Every row gives one point. Each copy is the shape, with its points in the same order, stretched, turned, moved and blurred by noise. Is it also mirrored, or only turned?

Shape (7 x 3)
[[ 3.3 -2.2 -1.1]
 [-5.1 -7.5 -7.4]
 [ 3.7 -5.8 -0.7]
 [-1.6  3.4  2.3]
 [ 3.9 -2.9  0.2]
 [ 1.9 -1.0 -3.0]
 [ 2.8  2.0  0.9]]
Copy 1 (7 x 3)
[[ -1.6  -0.9  -3.5]
 [  4.6 -10.7  -6.9]
 [ -0.3  -1.0  -7.7]
 [  2.6   3.6   5.2]
 [ -1.1   0.5  -4.6]
 [ -1.7  -3.3  -1.8]
 [ -1.6   2.2   1.6]]
Copy 1 is: only turned
Copy 2 (7 x 3)
[[-0.4 -2.9 -2.4]
 [ 5.4  2.4 -9.8]
 [ 2.3 -3.9 -5.3]
 [-0.3  1.6  2.9]
 [ 0.5 -3.4 -2.9]
 [-1.5 -1.2 -2.5]
 [-2.1 -1.5  1.4]]
Copy 2 is: mirrored
Copy 3 (7 x 3)
[[ 2.1  1.5  1.7]
 [-3.4  6.3  7.8]
 [ 4.0  2.1  6.6]
 [-3.5 -4.6 -2.6]
 [ 3.4  1.2  3.4]
 [-0.2  1.7  0.8]
 [ 0.0 -1.7 -2.1]]
Copy 3 is: mirrored
Copy 4 (7 x 3)
[[ 2.2  2.9  1.1]
 [-9.2  4.4 -2.3]
 [-0.3  4.7  2.6]
 [ 3.1 -4.3 -1.2]
 [ 1.6  3.1  1.6]
 [ 1.6  2.0 -1.1]
 [ 5.3 -0.7 -0.3]]
Copy 4 is: mirrored

Shape (9 x 4)
[[ 3.2  0.7  2.4  1.5]
 [-1.1 -0.3  0.2  4.9]
 [ 2.5  1.9 -3.3  0.2]
 [ 3.6 -3.2 -1.4 -4.0]
 [ 0.7 -3.9 -2.0  0.2]
 [ 5.2 -3.3  3.3 -3.0]
 [ 2.2  5.8 -2.7 -0.2]
 [-2.6 -4.6 -4.2  0.8]
 [ 1.9  2.0  7.4 -5.0]]
Copy 1 (9 x 4)
[[-2.8 -0.5 -2.3 -0.1]
 [-1.4  2.7 -0.8  3.4]
 [-4.7  4.5 -1.7 -2.6]
 [-1.2  0.9 -4.9 -5.1]
 [-0.5  3.6 -4.2 -1.2]
 [-1.3 -2.8 -6.2 -3.9]
 [-5.7  3.0  0.7 -2.3]
 [ 2.3  5.9 -3.3  0.5]
 [ 0.3 -5.9  0.1 -1.3]]
Copy 1 is: mirrored
Copy 2 (9 x 4)
[[-4.2 -1.0  2.8  2.5]
 [-3.3 -3.4 -2.7 -3.1]
 [ 2.7 -2.2  0.3  2.2]
 [ 0.1  1.5  7.8  2.6]
 [-1.0 -1.5  3.0 -1.8]
 [-5.2  2.5  9.0  3.6]
 [ 3.8 -2.4 -2.9  4.5]
 [ 1.4 -2.6  0.3 -5.6]
 [-5.2  6.1  4.2  5.9]]
Copy 2 is: only turned
Copy 3 (9 x 4)
[[ 2.2  3.9 -1.2 -1.2]
 [-2.4  1.0 -4.1  0.6]
 [ 0.8 -0.9 -0.2 -3.2]
 [-0.4  3.1  6.8 -1.9]
 [-3.7  1.4  2.7 -0.9]
 [ 2.1  6.9  6.0 -1.1]
 [ 4.3 -2.0 -2.8 -2.3]
 [-6.8 -1.4  2.1  0.6]
 [ 9.1  5.5  4.5  5.2]]
Copy 3 is: mirrored
Copy 4 (9 x 4)
[[ 0.5  0.4  3.8  1.2]
 [ 4.8  1.8 -0.6 -1.0]
 [ 0.1 -3.9  1.4 -2.6]
 [-7.3  3.7  1.4 -1.7]
 [-2.7  5.0 -1.3 -3.1]
 [-6.5  5.5  5.0  2.5]
 [ 1.7 -7.9  2.0  0.6]
 [-1.6  5.8 -5.3 -5.2]
 [-4.0  2.4  4.3 11.2]]
Copy 4 is: mirrored
